Rows are points. To make a cloud, some directions were put in groups of two or more. Within a group, all points are equally far from the middle, so they leave a hole (a ring in 2 directions, a hollow ball in 3). The other directions are filled evenly. Then the cloud was stretched, turned, moved and blurred a little. Count the holes, and give their numbers of directions, smallest first.

Cloud (21 x 3):
[[ 42  40   1]
 [-14 -43  11]
 [-14 -16  40]
 [ 28 -10  37]
 [ 25   1   5]
 [ 73   5  25]
 [-37 -52 -19]
 [  9 -28 -95]
 [-19 -10   2]
 [-33  -6  44]
 [ 67 -14 -40]
 [-26  24  -7]
 [-19 -26  -2]
 [ 32  21  85]
 [-64 -15  28]
 [-20  -3   2]
 [ 26   3 -28]
 [-36 -49  36]
 [ 28  27  64]
 [ 25  -6  10]
 [ -7  46  38]]
Holes: 0

Cloud (27 x 4):
[[-62   9 -18   4]
 [-48 -40  59 -55]
 [ 31 -20  27 -29]
 [-24   7 -43  15]
 [-42 -59  55 -26]
 [-72 -49  17  31]
 [ 38 -33  16  17]
 [-64 -49  61  14]
 [ 41 -68 -25 -13]
 [ -9 -61 -18 -92]
 [ 24  36 -14 -21]
 [-35 -28   8   9]
 [-40  37 -17  37]
 [ 31  27 -75 -13]
 [-24 -15   1 -73]
 [ 25 -79  -8 -31]
 [-21  49  -3   6]
 [-13 -18 -45 -95]
 [ -5 -48  19 -66]
 [-11  10  31  16]
 [-63 -18  33 -12]
 [ 22 -46 -38  30]
 [-66 -62  46  21]
 [ 23  -2 -37 -61]
 [  9 -23 -90 -19]
 [ 17   9 -52 -26]
 [-72   7 -12   6]]
Holes: 0

Cloud (48 x 6):
[[ 22  -2  31 -11 -57 -18]
 [-22  52  11  40 -32 -77]
 [ 12  52 -49  50 -19  -3]
 [  8 -50  -4 -63  22 -36]
 [-65   6 -18  -7  -4   2]
 [ 57  22  54  21  -5  -1]
 [-10   7 -71  37 -17   1]
 [-48  14   6 -68  10  30]
 [-21   2  17  25 -95 -13]
 [-39 -25  25 -32 -14 -15]
 [-49  26   3  50  -4  -3]
 [-15 -37 -30 -94  27 -16]
 [-37 -26  18 -19 -30   7]
 [  3  56  55  19  15 -67]
 [-80  -4   2  10 -31  -5]
 [ -7   2 -15  34  -3 -52]
 [-17  37  14  47 -59 -52]
 [-77  13   9  15 -33 -14]
 [  9  -4  -2 -28 -56 -60]
 [-74  49 -11 -22 -16 -15]
 [  5 -40 -66   7 -13 -30]
 [ -6  31 -21  27 -12 -22]
 [-18  16   8  38 -35  61]
 [ 34  38  43 -12 -13 -56]
 [ 22   8 -17 -57  24 -27]
 [-30  37  34  73  20 -76]
 [-81  35 -15 -19 -28  16]
 [  9  24 -21  60 -33  35]
 [ 28  41  -1 -23  -4 -39]
 [ -6 -35  33  -1 -16  60]
 [ -3  17 -34  29  28 -45]
 [ 13  31 -19  38  17 -13]
 [-15  17 -13  50 -43  -1]
 [ 68  16  12 -22  30 -46]
 [-31 -64  10   0  19 -47]
 [-39   4  -8  23 -12  51]
 [ 47 -20   5  53 -16 -52]
 [-30 -32 -62 -11   7  26]
 [ 36 -30 -16   8  49  -4]
 [-40 -34 -47 -38   5  -3]
 [-37  -1  72 -16 -20  37]
 [ 75 -27 -44   0  43  -8]
 [ 13   5  11  29 -51 -16]
 [-36  32 -55 -54  23 -14]
 [  6  -1  -6  23  49 -87]
 [ 47 -45  -6 -37   2  12]
 [  9  -8  38 -14 -66 -11]
 [ 30 -33 -49  -7  39 -20]]
Holes: 0

Cloud (74 x 8):
[[ 19 -23  20 -31   1 -58  40 -40]
 [ 27 -46 -28 -25 -24 -26 -13  21]
 [ 13 -16  63 -30  17  60   7  64]
 [-48 -34  31  21   7 -18   0 -14]
 [  9  -9  -3 -15 -35  -2 -12  44]
 [ 16 -58 -29  -4 -23   6 -24 -51]
 [ 31 -70  47  52 -14  24  13  -3]
 [ 50 -10 -40  -9  13  -2 -29 -53]
 [ 16   4  30  21  75  10   5  55]
 [-22  -4  60 -71  44  20 -41   6]
 [-36 -50  17   5  47  56   1  30]
 [ 10  -5  43  22  25  82 -30  28]
 [ 20 -58 -37   5   4  -8 -34  30]
 [ -6 -32  95 -28  -4  70  23   3]
 [ -6 -73 -17  -2 -46  -5   5 -26]
 [ 19  29  38 -27  76  33  12  21]
 [ 28 -14   4  -6  49 -56  -5 -62]
 [ 30   2 -74  42  31 -29   8   5]
 [ 43 -64  14 -39  40   6  38   5]
 [ -2  13  49 -71  65  23 -22  10]
 [  4 -16   3 -38  12  20  12  66]
 [ 40  -3  59 -48  27 -21 -42  16]
 [ -4 -28  63 -26 -13  72  45  -2]
 [ 32 -49  -5 -34 -27 -10 -28 -33]
 [ 27 -49   7  36   0 -16 -21  48]
 [  1  61  18 -33  42  -7  -2 -29]
 [ 17 -31 -50 -25  23 -30 -31  21]
 [ 20  17  -8   4 -33 -24 -36  -4]
 [ 35  25   6  61  53 -13 -37  -5]
 [-17  24  22 -27  49 -34 -45   2]
 [ 23   7 -58 -24  43 -45 -11   3]
 [-28  -7  53 -74 -30  21   6 -10]
 [ -4  41  38 -18  13  39 -27 -39]
 [ 25 -60 -48   1 -14  -2 -26  15]
 [  4  30  45 -47   0  54 -16 -22]
 [  3  -7  34 -17  62  59  17  50]
 [ 71 -15  45  44   1  22  10  -4]
 [ 35   6  36 -63 -15   9 -29  16]
 [  8   3  34  -2  47  70 -46  10]
 [  0  11  54   8  27   0  29  60]
 [ 41 -36 -64  58   5   1  39 -15]
 [ 39  -8 -40  70 -18   5  -5   7]
 [-43 -35  22 -42 -31  20  26  23]
 [  5 -49  15  -3  37 -56 -19 -40]
 [ 16 -18 -57 -15  24  -1 -44  13]
 [-26  13   3 -24 -40  30   9  -8]
 [-39  -3  -6  54   5  16  13 -27]
 [ 34 -53  11 -45  54  -6 -13 -35]
 [ 46 -22  21 -53  32 -54   5  -6]
 [ 47 -18 -58  55  -5  -6  36 -11]
 [ -2  23  25  51  56  38  19  18]
 [  9  13  14 -14  -3  37 -63  -9]
 [ 22  23  -8 -18   2 -57   8  19]
 [-43 -11  36  25 -17  12 -17  -5]
 [ 43 -44 -18 -49  -4  10   4 -37]
 [-43 -36  12   8 -28 -21  19 -22]
 [-10  42  63 -32  43  -3  23 -29]
 [  5  -7  -8 -50 -18  -2 -34  27]
 [ -2  36  26 -40  69  26 -18 -21]
 [ 34   4  20   8  79  35   1  46]
 [ 48 -42  16 -18 -18  30  40 -31]
 [ -7 -72 -10 -46 -35  -2  20 -22]
 [ 41  17 -56  -8  33 -46  16 -10]
 [ 51 -13 -10  21  19   0 -28 -64]
 [ 22 -76 -50  23   6  28  41  -3]
 [ 16 -41 -50 -39  38 -34  15 -48]
 [ 13  -2  -4 -15  51  25  24  60]
 [ 30  26   4  40  12  19 -56 -18]
 [ -5  25  58  37  50  37  27   4]
 [-12  28  24 -11 -23 -10 -42  -6]
 [-27 -29  50  50   9   5   5 -30]
 [-11   6  30 -69   4  57   4 -18]
 [-30 -37  21  56 -16  10  19 -24]
 [ 10 -19  45   8  57   5  61 -29]]
Holes: 3 (2, 3, 3)
